Rows are points. Each copy is the shape, with its points in the same order, turned, moved and blurred by noise. Say if it was mirrored as well.
In the rows, 128 means zero.

Shape (8 x 2):
[[147  94]
 [135 105]
 [ 99 159]
 [165 116]
 [ 82 170]
 [110 109]
 [118 167]
 [153 144]]
Copy 1, 8 rows:
[[ 88 148]
 [102 140]
 [142  88]
 [114 160]
 [145  67]
 [ 99 109]
 [157 106]
 [136 141]]
Copy 1 is: mirrored
Copy 2:
[[146 155]
 [141 148]
 [ 88  93]
 [165 135]
 [ 80  85]
 [113 140]
 [115  84]
 [145 108]]
Copy 2 is: mirrored
Copy 3:
[[145  97]
 [140 108]
 [123 175]
 [119  94]
 [126 191]
 [157 128]
 [106 162]
 [101 119]]
Copy 3 is: mirrored

Shape, 9 rows:
[[141 131  93 118]
 [153 142 113 116]
 [141 133  74 172]
 [126 131 143 152]
 [109  78 132 132]
 [ 75 101  88 184]
 [ 81 165 141 165]
 [152 143 112 115]
 [150 140 121 117]]
Copy 1 (9 x 4):
[[136 163 147 111]
 [151 158 126 115]
 [142 184 176 155]
 [140 128 130 160]
 [121  95 166 131]
 [ 86 143 195 178]
 [ 97 146 110 189]
 [150 160 126 113]
 [150 151 123 119]]
Copy 1 is: mirrored
Copy 2, 9 rows:
[[132 144 112 113]
 [149 149 129 109]
 [148 139  82 159]
 [145 132 155 154]
 [103  91 148 136]
 [ 90 117 105 195]
 [121 171 163 189]
 [151 151 129 108]
 [150 146 138 112]]
Copy 2 is: only turned
Copy 3 (9 x 4):
[[130 124  89 123]
 [110 125 101 126]
 [150 128  80 176]
 [130 132 145 153]
 [175 113 150 122]
 [206 154 126 173]
 [128 187 147 169]
 [109 121  97 128]
 [110 116 108 125]]
Copy 3 is: mirrored
Copy 4, 9 rows:
[[150 141 102 129]
 [160 155 122 142]
 [125 150  70 174]
 [113 149 142 168]
 [107  96 139 135]
 [ 56 124  84 154]
 [ 73 188 136 153]
 [161 157 122 139]
 [155 152 128 143]]
Copy 4 is: only turned

Shape (11 x 8):
[[161 137 126 144 127 114 186 103]
 [162 134  89  95 128  69 154 122]
 [142  93 139 144 152 134 139 158]
 [143 119 113 113 160 192 138 177]
 [126 113  83 135 132 192 112 157]
 [160 115 148 108 104 117 125 117]
 [108 130 118 116 118 136 146  61]
 [108 137 130 158 158 169  96 153]
 [132 147 117 105  88 120 180 135]
 [ 68  97 141 112 126 102 115  68]
 [118  97  91 145 131 156 111 153]]
Copy 1 (11 x 8):
[[161 122 130 143 156 114 171 120]
 [165 170 106 109 123 138 168 160]
 [138  97 105 132 161 114 108 152]
 [124 101  90  91 182 106  85 101]
 [138 114  60 115 153 122  81  82]
 [145 108 138 108 100 129 123 135]
 [133 123 129 154 131 187 150  90]
 [128 126 110 149 163 116  53 100]
 [121 143 116 120 113 108 171 104]
 [113 127 127 175 107 214 120 135]
 [141 113  59 137 144 124  85 112]]
Copy 1 is: mirrored
Copy 2 (11 x 8):
[[155 122 138 154 118  97 171 107]
 [182 121 104 139 106  71 125 153]
 [139  97 155 162 152 143 136 161]
 [130  98 110 130 153 188 159 178]
 [116 119  90 159 139 194 129 159]
 [161 107 156 142  82 133 121 142]
 [122  99 113 135  93 120 118  77]
 [108 134 141 131 164 185 109 140]
 [121 129 119 136  79  99 163 150]
 [101  76 142 135 103 103  63  92]
 [117 116 109 173 142 166 109 157]]
Copy 2 is: only turned

Shape:
[[ 86 108 129  98 155 124 109 101 151]
 [134 139 114  95  88  97 166 168 123]
 [ 90 130 145 142 140 163 114 135 175]
 [139  90 147 120 153 110 114  91 112]
 [102  98 107 141 145 169 117 157 144]
 [159  88 132  91  98  97 172 148 142]
 [155  91 168  99 148 119 120  95 118]
 [ 94 100 149 147 120 147 105 123 127]
 [109 153  95 147 148  99 193 145 164]
 [ 92 135 140 127 163 166 127 139 132]
 [103 147  85 151 150 168 174  93 157]
 [183 119 113 101 102  90 134 144 137]]
Copy 1:
[[ 91 106 145 118 123 135  94 146 165]
 [122 129 102  88 118 116 178 128  93]
 [100 146 125 140 143 140 108 198 164]
 [125 112 176 137  87 110  93 120 139]
 [117 141 109 127 120 155  77 190 120]
 [162 104 107 105  80 120 169 137 126]
 [150 119 178 120  89 118 108 120 159]
 [106 122 158 152 112 149 101 176 121]
 [ 83 163  62 118  85  83 133 159 133]
 [ 88 170 134 115 113 152  95 177 142]
 [ 85 178  65 153 102 139  91 137 161]
 [170 114 112 108 131  91 152 116 113]]
Copy 1 is: mirrored
Copy 2 (12 x 9):
[[127 105 154 144 146 136 126  77 179]
 [ 62 132 108 117 118  76 152 143 144]
 [135 160 171 166 134 132 115 123 170]
 [166  85 142 122 117 112 142  97 142]
 [147 158 130 184 163 114 144 111 165]
 [ 98 113 125  98  91  61 166 133 167]
 [165 101 147  95 105 101 129  99 148]
 [148 133 140 181 118 111 115  97 134]
 [ 79 120 172 148 158 130 180 168 156]
 [131 156 169 145 171 125 125 105 144]
 [117 160 174 166 145 172 189 126 139]
 [108 107  90 103  97  98 147 153 161]]
Copy 2 is: mirrored
